Each row of a before or after table is a point. The points were changed in one or more steps. Then noise was added and the rows were shuffled. The steps act on columns, c1 being the first. Write out the steps. A step turns or swaps two columns, mirrors them in a line or flattens them onto one, adds a multiple of one to another, or multiplies or shifts one. Angles are multiples of 10 degrees, from the lower column toward the higher: turns from -170 to 170, lines from 10 to 170 but not 90. Use the fewest steps. Two steps may share a column if one is a turn and the other turns, adds or multiplies; they go together, in the order done. Otherwise the lowest column goes first.
(in the rows, 128 means zero)

Before (13 x 3):
[[140 132 131]
 [ 88 120 122]
 [ 74 150 161]
 [ 93 136  86]
 [130 133 168]
 [152 128 163]
 [191 192 175]
 [122 181 103]
 [ 71 157 100]
 [182 176  98]
 [ 77 162 112]
 [165 151 123]
 [103 133 123]]
After (13 x 3):
[[124 113 129]
 [109  87 124]
 [ 89  67  99]
 [116 158  86]
 [120 155 122]
 [ 94 177 160]
 [ 75  51 175]
 [124 123 166]
 [127 166 124]
 [ 85 180 100]
 [128 103 165]
 [ 85 174 116]
 [ 71 123 106]]
Steps: mirror c1 and c2 in the line at 140 degrees

Before (11 x 8):
[[ 93 179  92 118 131  77  88 167]
 [148 119 141 178 175  80 109  90]
 [129 104 142 127  81 115 109 113]
 [150  89  78 151 156 138 121 155]
 [178 173 110 149 176 136 110  81]
 [107 180 157 150 100  80 154 161]
 [191  88  98 129 118 136 132 102]
 [104 108  86 110 103  66 197  99]
 [130 185 163 125 176 115  88 114]
 [128 138  71 154 101 132  89 106]
 [ 66 129  63 130 169 100 177 148]]
After (11 x 8):
[[155 153  48 149  63 135 110  80]
 [108 191  96 150 155  78 155 161]
 [144 169  33 120 161  78  87 168]
 [187  89   3 128 173 101 176 149]
 [172 155 103 124 109 117  89 112]
 [164  94  80 178  95  80 109  88]
 [113 118  25 110 160  65 196  99]
 [104 156  10 155 136 131  88 109]
 [ 84 134  83 128 145 114 108 111]
 [ 99 108  38 127  71 134 132  99]
 [146  75  19 153  95 139 120 157]]
Steps: turn c1 and c5 by -110 degrees; add -0.7 times c1 to c2; shift c3 by -60

Before (11 x 12):
[[150 103 122 162 176  86 146 150 116 159 188 131]
 [164 107 173 138 106  71 108 170 104  75 162  67]
 [139 181 129 141 163  77 137  86 147 144 179  70]
 [ 75 194 116 129 113 147  82  79 135 136 107 151]
 [135 108  93 132 119 141 142  85  95  97 195 143]
 [152 105 144 173 119 141  62 139 147 132 178  95]
 [ 74 193 136 131 150 143  69 145 108  69 141 125]
 [ 64 100 102 142 100 133  67  95 117  79 153  87]
 [115 179 160 133 151 108 151 135 178 123 143 112]
 [123 106 123 190 166 156 154 118  83  90 122 127]
 [ 90 179 153 143 110 172  80 165 144 157 117  67]]
After (11 x 12):
[[122 178  94 134 127 110 151 121 177 124 143 149]
 [178 194 151 129 128 131  86  60 133 137 107 153]
 [106 179 154 142 128  82  81 117 144 156 117 198]
 [ 89 104 131 174 128 107  63 134 146 132 177 131]
 [117 103  94 162 126 152 146 162 117 157 189 112]
 [138  99 143 140 128 148  67  40 118  78 153 202]
 [130 106 155 191 128 117 153 114  82  89 123 133]
 [ 77 180  83 140 128 153 137  65 146 146 179 158]
 [161 195 139 130 127 113  69 114 107  68 142 171]
 [135 107 156 132 127 152 142  96  98  97 193 113]
 [ 57 107  57 138 129 118 109 161 106  77 161 140]]
Steps: turn c1 and c12 by -130 degrees; add -0.7 times c12 to c8; turn c3 and c6 by -120 degrees; multiply c5 by 0
